Rows are points. The ring and each string are closed loops that go straight from each point to the next, and from the last back to the first. Before rounding, they use only three directions, however many columns there are. Count how often each string passes through the ring. Passing back the other way cancels.

Ring:
[[ -3.4  20.6  17.9]
 [ -7.0  26.6   2.5]
 [ -9.1  18.3 -17.0]
 [-11.4   3.0 -22.8]
 [-10.6 -13.9 -18.5]
 [ -1.2 -23.4  -3.8]
 [  5.4 -21.5   6.2]
 [  9.5 -10.7  19.0]
 [  3.4   7.9  24.5]]
String (25 x 3):
[[  2.4   3.3   8.1]
 [ 15.1   4.8   8.9]
 [ 25.4   3.7  25.7]
 [  8.2  -2.1  41.0]
 [ -8.7  -2.4  29.3]
 [ -3.0   1.0  40.0]
 [ 10.1   8.9  33.4]
 [ 17.5  13.1  17.7]
 [  1.8   7.0   7.4]
 [ -6.9   5.0   6.9]
 [ 10.6  17.3   6.3]
 [  7.7  32.0  10.7]
 [-11.3  39.6  13.8]
 [-19.2  21.8   8.4]
 [-10.7  13.5   3.5]
 [  2.6   9.9  -0.9]
 [  3.3  32.6  -0.9]
 [ -9.3  38.9   5.3]
 [-23.3  33.2  13.5]
 [-13.2  11.0   8.0]
 [ -3.5   9.6   5.8]
 [ -5.2  10.2  10.0]
 [-12.2  14.3  25.0]
 [ -5.8  14.1  33.4]
 [-13.9   2.8  21.6]]
Times through: 2

Ring:
[[-12.3 -23.0  13.6  -4.0 -26.6  -4.6   5.7 -17.9]
 [ -4.2 -22.3  16.5  -8.9 -12.7  -4.3   7.2 -10.3]
 [  5.3   7.0  -8.0   8.4  11.6  -9.0 -10.1   1.4]
 [  5.1  29.7 -30.5  27.2  18.0 -14.5 -25.3   3.5]
 [ -4.8  25.9 -29.7  28.3  -2.3   0.2 -25.1  -7.5]
 [-12.9  -0.3  -7.5  12.5 -23.5   4.5  -9.5 -17.6]]
String:
[[-10.6 -38.8  29.5 -17.4 -27.8  -4.2  16.7 -17.6]
 [ -8.9 -21.9  16.7 -10.0 -24.7  21.5   6.0 -17.0]
 [ -4.4  -8.8   3.9   1.0 -10.3  -0.1  -1.8  -9.8]
 [ -3.5  -4.4   0.0   3.9  -7.5  -0.4  -4.5  -8.5]
 [ -0.9  -3.0  -2.2   6.8   0.2 -20.1  -5.0  -4.3]
 [  3.8  -6.2   2.0   2.7   8.9 -29.4  -1.7   0.7]
 [  8.0  -0.2  -0.8   2.6  15.8 -17.7  -4.7   4.2]
 [  7.1  11.7  -9.9   7.6  13.0  10.0 -12.7   1.8]
 [  3.7  15.1 -14.8  12.8   8.2   8.7 -15.8  -1.1]
 [ -0.7   9.7 -12.3  13.0   0.8  -0.2 -13.3  -4.8]
 [  1.5   9.8 -13.8  15.7   8.1 -23.7 -12.9  -0.7]
 [  6.7  22.4 -25.5  25.2  23.0 -41.6 -20.2   6.8]
 [  8.2  40.6 -41.4  36.7  28.7 -31.8 -31.9   8.8]
 [  3.1  43.0 -43.2  37.3  16.3  -5.1 -34.6   1.7]
 [ -3.0  35.3 -35.9  30.9   0.0  20.2 -30.8  -6.9]
 [ -4.2  11.1 -15.0  16.0  -5.3   2.5 -15.1  -8.3]
 [ -4.1   7.2 -11.8  14.0  -5.1  -4.0 -12.4  -7.9]
 [ -4.0   8.9 -15.0  18.2  -1.9 -20.7 -13.6  -6.2]
 [ -9.5  11.7 -19.5  22.8 -11.8 -13.3 -16.8 -11.9]
 [-17.6   6.5 -14.8  18.6 -31.8  17.6 -15.1 -22.7]
 [-18.9  -2.5  -5.4  10.2 -38.4  31.0  -9.4 -25.8]
 [-10.1  -2.3  -3.6   7.6 -20.5  13.0  -7.5 -15.9]
 [ -5.6  -1.9  -4.1   8.6  -9.3  -7.9  -6.8  -9.7]
 [ -9.5 -17.9   8.3   1.1 -18.1 -21.2   2.9 -13.5]
 [ -8.7 -24.7  14.1  -3.0 -16.7 -31.4   7.6 -12.3]
 [-11.4 -40.1  28.6 -14.6 -26.6 -22.9  17.3 -16.8]]
Times through: 4
String:
[[ -3.7 -12.7   9.4  -5.1 -12.4  14.8   1.0 -10.8]
 [ -3.6 -11.4   9.0  -5.6 -13.0  22.6   0.2 -11.2]
 [ -3.9 -11.3   7.9  -3.8 -12.3  14.6   0.0 -10.8]
 [ -5.7 -27.8  22.7 -14.9 -19.0  11.0  10.6 -13.4]
 [ -7.4 -35.0  25.9 -14.1 -19.1 -18.6  14.9 -13.0]
 [ -6.0 -16.0   7.4   1.3 -10.6 -27.2   2.5  -9.5]
 [-11.7 -22.2  10.8   0.3 -21.8 -27.6   5.2 -15.3]
 [-20.1 -14.5   3.5   5.2 -40.3  10.5  -1.8 -26.1]
 [-19.6   0.1  -7.9  12.2 -39.4  33.9 -11.3 -26.5]
 [-16.6   3.2 -11.1  15.2 -31.2  19.2 -12.7 -22.2]
 [-16.2  -2.8  -7.5  14.4 -28.4  -4.4  -8.7 -20.2]
 [ -8.2  -4.8  -3.1   9.3 -13.4 -15.1  -5.5 -11.7]
 [-14.8 -26.7  14.7  -2.6 -29.7 -18.9   7.5 -19.4]
 [-13.2 -38.2  26.6 -13.1 -30.1 -16.6  15.6 -18.9]
 [ -5.0 -21.4  13.4  -4.3 -10.7 -23.6   6.3  -9.2]
 [ -3.3  -5.2  -0.1   4.8  -6.0  -9.5  -4.0  -7.6]]
Times through: 1
